Every row gives one point. Two turns around zero, p and q, are shown by what they do to some points. Where does a point land after both, in the order given? Backwards means that the second turn is done in reverse. Each puzzle has new turns, and all numbers are rounded.

Turn p:
[-21 -8 -3] -> [-17 15 -5]
[-34 -40 -23] -> [-52 9 -21]
[26 21 -4] -> [30 -15 -3]
[40 6 23] -> [25 -28 28]
[-12 21 8] -> [14 21 2]
Turn q:
[-12 19 -39] -> [-21 39 -5]
[-31 -14 15] -> [9 -3 36]
[43 9 27] -> [22 -29 -37]
[0 -15 -3] -> [-11 -9 6]
Where do these land?
q, then p: [-13 8 -14] -> [15 14 1]
p, then q: [-19 1 -27] -> [-17 28 -2]
p, then q: [2 -19 46] -> [42 -19 19]
q, then p: [-10 11 28] -> [12 -26 14]
p, then q backwards: [39 -1 -34] -> [42 -10 28]

Turn p:
[-12 -7 17 -8 26 -10] -> [-3 -17 4 18 20 -17]
[12 39 -8 19 -20 34] -> [11 47 16 -8 -7 32]
[42 -5 0 18 9 31] -> [46 24 -7 -18 9 -2]
[-15 -11 30 25 -4 7] -> [11 7 -15 39 -4 1]
[1 10 -18 21 -4 -55] -> [-45 17 -21 -12 -10 -30]
[-11 -13 -28 -3 9 -20] -> [-24 -17 -19 -16 10 -2]
[-16 -13 8 -73 -16 13] -> [5 -61 42 -3 -18 19]
Turn q:
[25 -28 -31 -11 21 0] -> [32 -26 -3 -5 25 -24]
[25 -20 4 -14 11 -43] -> [4 -19 17 26 1 -43]
[12 -13 33 -26 10 -7] -> [-12 -32 29 6 -12 -6]
[-12 -25 4 -5 -10 -1] -> [17 -6 3 -2 -24 -2]
[-9 20 17 -15 -44 20] -> [-19 26 21 -34 -22 14]
[-33 41 -21 23 29 -6] -> [-27 12 -56 14 16 13]
[-8 24 -7 48 -17 36] -> [7 43 -12 -5 16 47]
Where do these land?
q, then p: [33 -12 38 8 6 -26] -> [12 20 -21 44 -5 -22]
q, then p: [-33 3 -16 -1 2 2] -> [-12 -4 -2 -27 -7 20]
q, then p: [29 3 -13 16 -23 -16] -> [-10 25 19 7 10 -29]
q, then p: [-17 17 -10 -8 26 38] -> [11 -31 -1 -18 24 30]
p, then q: [-44 -13 -12 8 -18 20] -> [32 6 -16 -23 7 35]
q, then p: [-41 17 -2 -27 16 4] -> [-20 -31 -13 -13 -9 34]
q, then p: [21 -10 -1 -6 44 -22] -> [1 -8 -45 7 17 -24]
p, then q: [29 19 -7 49 -47 -10] -> [-37 54 -5 -37 8 -15]
p, then q backwards: [22 -24 23 -37 -6 10] -> [9 -51 5 -19 2 2]

Turn p:
[-2 14 13 -53 13 0 -13 13 -2] -> [8 14 -18 -22 20 19 -38 -6 -20]
[19 17 7 30 15 -15 -26 -9 -14] -> [1 -8 26 14 28 -16 6 30 -9]
[17 -2 -8 -27 16 37 -90 -41 -1] -> [33 20 51 26 33 -22 -76 -16 8]
[-27 11 -33 16 -6 -6 17 18 11] -> [-32 5 -11 12 -27 19 7 17 17]
[17 4 -20 -11 -62 11 -8 15 -8] -> [-13 28 11 -41 -31 -32 -11 3 16]
[3 17 14 14 -3 -5 29 13 60] -> [8 1 -1 -20 4 47 37 8 35]
[25 1 -10 26 9 -3 26 -9 -9] -> [14 4 -7 17 -5 -16 35 18 -2]
[-12 -42 10 -38 9 -18 23 10 30] -> [-2 -8 -47 -12 15 19 3 -46 17]
[-5 -24 -1 25 -7 22 22 16 -29] -> [4 -31 -11 4 -40 -23 10 3 -7]
[-46 -4 13 -21 16 -9 28 -24 -29] -> [-17 -6 -16 20 -10 20 4 -34 -51]
[10 7 15 38 0 -14 -7 -2 -8] -> [-5 -19 22 3 12 -12 23 21 -4]
Turn q:
[16 -21 27 1 11 33 19 -29 5] -> [1 -20 53 -11 -6 -17 8 -5 12]
[8 -2 8 -16 3 31 38 26 -17] -> [25 1 29 -12 12 11 31 25 -17]
[-31 -9 53 -3 45 -15 11 7 -12] -> [-4 -37 -12 -14 29 -49 20 30 10]
[39 32 2 -13 10 -33 -17 2 -23] -> [42 13 -20 -4 -1 -14 -46 12 -3]
[-17 -6 -31 -15 -1 36 -12 20 -7] -> [-10 23 2 -24 23 29 20 -16 -13]
[-1 -38 -20 41 -21 -7 -19 -1 63] -> [-66 2 9 38 -16 31 -15 -5 30]
[-21 -34 -30 11 27 13 -16 21 -13] -> [-26 -15 -7 -18 45 32 1 -8 -3]
[-16 -30 4 -19 -18 -13 19 -27 1] -> [10 -25 -4 5 -18 6 28 -17 31]
[-26 8 7 0 -19 -21 -6 -8 -37] -> [11 -20 -40 -16 -19 -5 8 -7 -15]
[-4 45 -40 -10 1 20 -5 -18 20] -> [4 45 4 20 7 -6 -1 -43 -22]
[29 47 -9 28 -9 -22 2 -23 31] -> [2 21 4 51 -27 -21 -39 -8 -15]
[22 9 30 -5 -29 -21 -14 30 -11] -> [11 13 -19 -16 -31 2 -14 44 3]
Where do these land?
q, then p: [35 2 10 -21 1 7 -27 -19 -9] -> [7 23 17 -24 33 2 -17 -8 5]
q, then p: [-32 25 -37 5 -44 1 30 5 -35] -> [17 23 -3 15 -55 -46 18 5 -26]
q, then p: [-26 -26 -11 12 -28 28 -1 -31 -5] -> [4 6 12 3 -27 3 13 -53 -14]
q, then p: [23 14 -1 -27 27 22 4 -10 44] -> [7 -5 23 -7 40 36 25 20 -12]
q, then p backwards: [24 21 27 35 -9 -5 -7 22 -4] -> [-5 29 -16 3 1 14 -14 23 -40]
p, then q backwards: [-13 17 27 -26 20 15 35 10 -31] -> [-6 25 -18 18 -27 -2 5 14 -50]
p, then q: [-31 25 5 -19 14 -43 33 -25 -15] -> [13 -24 1 -13 18 -5 24 -28 -58]
q, then p: [-1 -45 -18 0 -25 -14 -17 17 30] -> [8 -5 18 5 -37 38 -14 -6 34]
q, then p: [10 -4 16 -2 20 2 -53 25 14] -> [-22 8 -4 -2 19 39 -43 10 4]
p, then q backwards: [11 -28 -17 43 24 -14 1 7 9] -> [-21 -19 18 -4 16 -36 28 -2 23]

Turn p:
[-19 17 34 5 4 -45 38 3 -12 14 13 -25] -> [-4 17 31 8 5 -68 12 -8 7 -10 -9 4]
[-20 -25 -19 -33 -10 35 -25 5 0 -35 -12 1] -> [-6 -14 -34 -19 -9 42 -6 -26 2 18 -33 -10]
[-14 -24 26 16 5 -8 29 -21 15 42 16 -2] -> [-5 3 47 13 -20 -11 20 -8 -5 -23 4 37]
[26 -4 -3 8 -32 2 2 23 -14 -48 -14 51] -> [3 15 -19 -11 32 23 -52 33 -27 0 -29 -5]
[0 22 1 -5 21 -17 23 2 40 3 5 5] -> [-27 16 19 20 -7 -5 18 23 14 -9 1 -21]
[-10 9 7 33 -4 0 28 5 2 28 -26 -37] -> [-11 -24 22 15 33 -28 33 -5 -7 9 10 20]
[5 -13 12 -26 -4 17 -73 -10 19 10 -16 -7] -> [35 -38 1 -27 -36 35 11 -9 -8 14 6 -34]
[-17 48 11 14 -4 -5 28 -34 -9 20 6 -1] -> [-5 18 29 46 9 -28 -6 -22 -5 9 25 -5]
[14 4 28 -9 33 19 30 6 -9 32 14 -28] -> [1 25 20 -15 17 -10 42 -25 13 -26 26 7]
[-20 -15 -24 -24 28 13 -50 7 -15 22 -29 11] -> [25 -12 -7 -27 -21 33 10 -3 31 52 7 4]
[15 -5 -36 2 -29 11 -32 35 2 -34 35 28] -> [-13 9 -61 -21 -19 19 -31 28 -32 2 0 -4]
[18 3 -12 -3 -11 -29 33 -29 -7 22 -7 -21] -> [26 0 2 46 11 -24 17 3 11 -18 -3 14]
[20 -17 -25 23 5 8 -30 8 -10 -75 13 25] -> [-20 -17 -47 -26 6 25 -67 19 8 -16 -3 -8]
Turn q:
[-14 22 2 7 15 12 -5 1 12 23 -31 19] -> [-8 19 -7 -18 35 -6 -12 -10 6 20 -19 -5]
[30 -54 10 -13 13 8 4 -1 11 31 7 -17] -> [22 -18 23 -32 -33 8 2 -38 -18 -14 -14 5]
[50 -34 2 -21 -3 24 -2 42 -22 -10 26 -17] -> [14 -13 -2 -26 -45 43 15 18 -29 -41 -4 -6]
[-9 7 -4 41 -10 -37 -9 19 26 -50 23 -56] -> [11 -62 -9 67 8 5 7 18 28 -28 -9 1]
[-33 30 -34 -8 -5 -3 -30 -26 4 22 -15 11] -> [-18 -4 -22 -16 22 -31 -27 7 14 41 14 19]
[11 -32 16 -1 14 19 -16 -12 4 -17 24 20] -> [1 6 28 -11 -34 28 -5 -3 25 2 4 -7]
[-37 -5 -20 1 -9 18 12 -11 -1 -1 -37 27] -> [-36 20 0 -5 35 8 -9 -22 -3 17 25 13]
[-49 21 18 -19 1 1 -4 -25 -17 2 -27 0] -> [-8 32 -11 -8 30 -35 -9 -9 27 -7 29 7]
[42 -36 11 -13 -1 -22 -4 11 -20 -1 -5 21] -> [23 15 37 -11 -21 19 6 15 -28 -10 -6 25]
[10 15 3 47 -28 -11 10 4 -17 -2 28 -24] -> [-25 -25 6 36 -13 -23 8 24 -12 -20 -17 -20]
[-29 27 6 -26 -24 3 5 -10 34 25 -13 28] -> [-8 14 -12 -22 28 -23 35 -13 15 43 9 5]
[61 -24 -6 -21 14 8 30 -9 -12 -14 15 -4] -> [22 18 -3 9 -58 28 3 -13 -35 -9 -6 2]
[-21 31 11 -10 9 21 -20 -24 18 11 -47 20] -> [-14 37 -19 -23 33 -12 -11 -16 34 23 -14 17]
[-10 31 -15 38 16 -41 29 42 -20 -18 54 -27] -> [23 -38 -7 59 11 -8 -5 42 -24 -16 8 -57]
Where do these land?
q, then p: [5 -37 11 23 17 14 23 -1 14 42 14 53] -> [38 -3 43 -3 8 -17 28 -58 -6 -4 4 -13]
p, then q: [28 -6 -10 5 13 -6 -28 34 -7 25 -12 15] -> [23 -5 -15 -29 -10 21 23 13 -30 4 0 -19]
q, then p backwards: [38 -12 -22 -9 10 42 -6 12 18 -17 -10 4] -> [-8 -35 -21 -24 -6 38 -17 4 10 -14 4 23]
q, then p: [33 23 14 20 -11 6 18 17 6 -9 -4 14] -> [-13 -5 6 7 47 -6 11 -4 1 24 0 7]
q, then p backwards: [-37 -2 12 -32 -44 -8 0 6 -29 -13 18 -46] -> [40 1 -10 33 21 -11 -1 1 10 20 39 -52]
p, then q: [-12 22 27 -23 -7 -13 -24 -31 -2 -6 28 -49] -> [2 -21 6 45 -36 -34 5 -11 2 -13 6 40]
q, then p backwards: [-11 1 7 32 23 40 17 -9 -4 38 -38 36] -> [-33 24 40 -14 2 28 25 23 -14 -43 -3 21]
q, then p: [8 -22 -6 46 -4 13 -4 -35 -14 15 -15 63] -> [11 0 58 -17 -14 -19 3 -35 -23 48 11 -18]
q, then p: [11 20 -35 2 30 14 5 20 -8 -2 18 34] -> [14 -5 -26 -21 7 -1 35 -19 -10 23 34 7]
p, then q: [-11 -9 14 19 22 1 -12 18 9 -31 -6 11] -> [15 -9 -4 -32 15 3 5 -8 25 -9 22 10]
q, then p: [-21 9 -22 -5 -23 -33 0 -2 12 -12 16 -74] -> [-12 -21 -24 3 -19 2 -32 42 15 -34 -19 51]
q, then p: [-26 22 1 -47 -30 -32 -9 -7 25 -17 -5 -25] -> [-20 33 -7 25 -17 8 -4 53 13 -30 1 25]
q, then p: [-5 -7 10 -29 3 -39 20 -22 -22 -13 -5 -36] -> [4 7 -15 13 -1 -16 -50 31 -7 -33 11 -4]

Turn p:
[-4 7 13 27 20 -5 25 -41 0 12 -16 -2 -30 -17] -> [12 -10 13 13 -12 -33 21 -30 5 -24 -27 -18 10 -20]
[-19 27 -4 19 3 -43 5 -39 5 34 -23 -21 -8 17] -> [27 -2 -28 28 -19 -48 -6 0 -14 -13 -28 -32 9 10]
[-2 -25 -20 -6 -20 3 8 8 24 -28 31 43 -33 20] -> [-23 -1 -1 -28 9 18 39 -6 5 -8 45 -30 -25 18]
[3 14 20 6 -4 -17 23 -13 24 24 -1 8 -3 -30] -> [15 -5 21 22 -8 -27 6 -8 -2 8 16 -20 24 -19]
[-36 15 -8 0 8 35 12 21 40 37 26 -12 -1 -11] -> [48 22 2 30 22 20 23 -11 30 27 13 -5 13 11]
[-6 27 35 -10 -26 6 14 -3 -33 -26 -36 -21 25 -33] -> [-14 -12 44 11 -5 1 -15 43 -11 -11 -35 20 42 -6]
[-2 21 1 -12 -23 10 -38 -24 36 24 35 -19 -5 -21] -> [33 0 20 12 -9 13 -8 -32 -27 40 8 -17 11 37]
[27 27 12 -31 -31 14 -29 31 -32 -14 -8 6 -28 18] -> [6 7 32 -41 -31 16 -26 31 1 -19 11 21 -18 32]
[-10 -36 -39 13 41 -28 25 22 5 -13 -38 -7 -5 -25] -> [-14 11 -19 4 25 0 0 12 19 -1 -27 -34 -27 -67]
[1 -41 11 8 -2 29 6 29 15 37 -33 -13 19 10] -> [42 -27 -20 5 15 10 14 23 6 16 5 35 -13 -35]
[11 15 -16 14 26 -42 -42 24 -40 22 -6 34 -29 -14] -> [-17 24 12 2 -35 -41 -38 -6 25 6 -2 -4 -62 -3]
[34 -13 19 -2 34 -23 0 20 -6 -23 36 -12 20 -16] -> [-33 -4 -3 -21 14 3 -46 -27 20 15 15 6 22 -23]
[39 32 16 2 -27 13 -35 -3 -2 -34 -3 21 7 28] -> [-20 -16 8 -5 -44 30 -22 4 -23 -29 26 20 -1 30]
[-1 9 5 7 -29 39 26 -6 -19 3 40 -20 32 -10] -> [3 -1 23 17 50 7 2 -8 -10 -6 7 36 32 28]
[-14 -36 -13 -23 35 3 -17 -11 31 20 15 8 30 36] -> [2 14 -67 -8 -1 10 23 -18 -7 40 11 12 -1 -5]
[5 7 -47 -29 2 -5 14 -17 -24 -34 11 18 -11 15] -> [-35 46 -4 -27 10 5 10 0 -22 -29 -3 -14 -11 14]
[-24 -48 16 18 -6 11 2 3 -26 -40 -29 -12 21 32] -> [-32 -46 -31 -13 17 16 19 32 7 -12 -34 27 -4 -3]
Turn q:
[13 -21 22 24 -17 15 -2 28 3 -11 -31 6 40 8] -> [-3 -18 27 19 -26 13 8 -13 11 8 -7 51 14 14]
[-23 -26 13 38 15 -18 15 28 9 -28 24 -9 8 -23] -> [15 -6 13 -12 29 20 -11 -4 17 6 30 26 47 -22]
[2 -8 -36 27 -29 35 35 -7 16 35 1 42 33 33] -> [-16 2 21 38 -69 17 -37 -17 -2 -7 38 -12 -13 13]
[14 19 19 26 -28 28 -17 -35 -39 18 12 24 -16 19] -> [-15 0 33 24 -12 19 14 -7 31 11 -25 -47 -36 -5]
[-25 46 30 -31 5 -2 9 3 6 -13 4 -27 -19 16] -> [28 -6 -41 -10 -5 13 31 27 -12 -7 -24 -15 4 -29]
[-25 -30 20 -34 42 -24 14 -27 27 -15 -9 4 35 -20] -> [36 50 -5 -14 11 -14 -22 -12 -16 -39 -16 35 30 -3]
[-6 10 39 2 4 -40 34 -8 27 4 15 14 2 -24] -> [9 6 2 -4 13 7 -27 4 -6 -30 -7 19 3 -62]
[-30 -1 -30 -21 4 -29 -19 18 -21 -13 -21 -12 -8 -20] -> [-7 1 -5 -19 25 -24 16 -2 -44 23 -1 -6 30 9]
[40 44 -2 -23 26 21 -13 15 -20 34 -16 37 -7 25] -> [0 -8 -10 0 -11 22 18 -19 -30 4 -10 -5 -81 19]
[20 -26 -28 0 37 27 -34 -29 -16 9 11 10 -4 12] -> [0 31 2 0 18 -5 -2 -24 22 0 10 -21 -27 55]
[11 -25 -34 -26 -12 18 35 27 -23 -26 -11 -24 -21 -2] -> [4 -21 8 -48 -26 -36 22 18 -1 10 34 -1 9 19]
[7 -18 -16 -12 -29 -2 -22 -6 16 18 40 24 -8 29] -> [-57 28 -9 5 -10 18 -7 13 12 -14 15 -18 -9 10]
[28 49 -24 -23 25 1 -40 -26 6 -17 -6 30 -29 -8] -> [2 -6 -3 12 46 -1 14 16 -34 -31 -14 -31 -49 31]
[20 39 29 18 -26 0 13 -32 -23 11 28 -31 31 17] -> [19 17 5 42 -18 1 5 35 33 31 -16 -6 -26 -38]
[-12 -31 -10 36 -9 -37 -18 32 18 -3 -26 -29 -33 -10] -> [-34 -41 -19 0 32 -24 5 -26 8 10 14 16 46 -8]
[-6 -12 15 16 21 -2 -9 -13 -6 -16 -18 -29 -3 -17] -> [26 -6 1 0 25 -19 6 -13 20 5 -16 7 21 4]
[-26 -8 -6 -18 -31 9 18 34 21 13 4 -29 -2 -35] -> [-10 -25 -19 -33 -20 -4 -34 27 -9 19 -4 8 36 -7]
Where do these land?
p, then q backwards: [14 -25 -28 24 -13 -29 -10 -40 -15 -5 1 -4 13 -36] -> [4 26 -19 4 -11 -37 -18 -8 -10 31 -32 27 -16 -24]
p, then q: [23 11 -23 7 24 31 33 4 -29 12 -17 -23 21 21] -> [21 -14 38 11 34 9 11 6 -34 -24 9 4 -19 28]
q, then p: [-19 -20 20 -7 12 -30 15 -8 27 -38 0 2 -19 -14] -> [-51 18 2 1 -2 23 -13 0 -4 8 0 2 27 -27]
q, then p: [-23 27 -21 38 15 -11 -37 21 -9 30 27 2 -23 -33] -> [33 17 -23 2 9 -2 -1 -45 13 31 -46 31 -18 -8]
q, then p: [-13 17 -6 20 32 -17 31 18 -24 26 -28 9 -29 -21] -> [-5 1 17 -33 9 -36 -3 -39 -34 20 -28 7 -2 -15]
q, then p: [0 -1 2 -16 30 48 -21 -27 -24 -26 36 4 -8 -32] -> [42 8 -25 -39 -33 34 -27 -1 14 -16 6 13 26 -9]
q, then p: [9 -17 -19 26 28 43 21 -41 32 -11 9 16 11 12] -> [-10 -39 -16 -10 -14 42 -24 -33 -11 -21 23 -14 7 32]
p, then q: [-23 11 19 -2 3 7 -23 -16 -43 11 9 -20 -14 28] -> [-26 5 -6 24 -24 -13 33 -19 -25 -32 1 9 -7 5]
p, then q backwards: [6 -39 31 -41 2 -30 35 27 -15 21 2 20 -13 2] -> [16 -28 -7 -19 -10 -26 36 13 -28 -17 23 -44 -26 -20]
p, then q: [-15 28 2 26 -2 -16 5 -28 19 -25 -7 25 11 25] -> [5 -4 14 27 -16 -6 11 13 11 17 31 -11 46 -5]
q, then p: [-31 -11 22 8 -34 -12 11 22 -28 21 -17 -31 4 12] -> [17 1 14 35 18 -30 15 23 -36 28 5 4 7 -16]
p, then q: [-2 26 -26 -22 -33 -22 43 28 31 -14 -2 31 -6 29] -> [22 -7 -25 -13 6 30 17 57 7 33 43 9 8 -10]
q, then p: [29 21 16 -21 -37 46 -29 29 31 3 -33 34 7 -11] -> [-6 -36 -9 -28 -8 16 52 49 15 -16 -11 22 -42 7]
p, then q: [31 14 11 -30 -33 15 -34 -17 18 8 29 -10 43 -28] -> [-10 42 23 9 -16 35 2 -21 21 43 -27 -14 -36 4]
p, then q: [-19 10 -31 -10 12 8 -12 18 28 12 -28 -15 -1 33] -> [-4 -46 -7 5 -9 -11 1 20 -2 13 27 -8 -26 29]
p, then q: [-14 -39 13 -4 31 -24 1 14 0 -41 14 -12 9 39] -> [0 17 -32 -12 -15 -14 -26 1 -36 -8 17 -10 34 43]
p, then q: [46 -12 18 4 -39 -7 -30 -4 1 17 6 -30 -6 -25] -> [-32 34 11 -24 17 -4 16 -21 35 13 -33 10 -20 10]
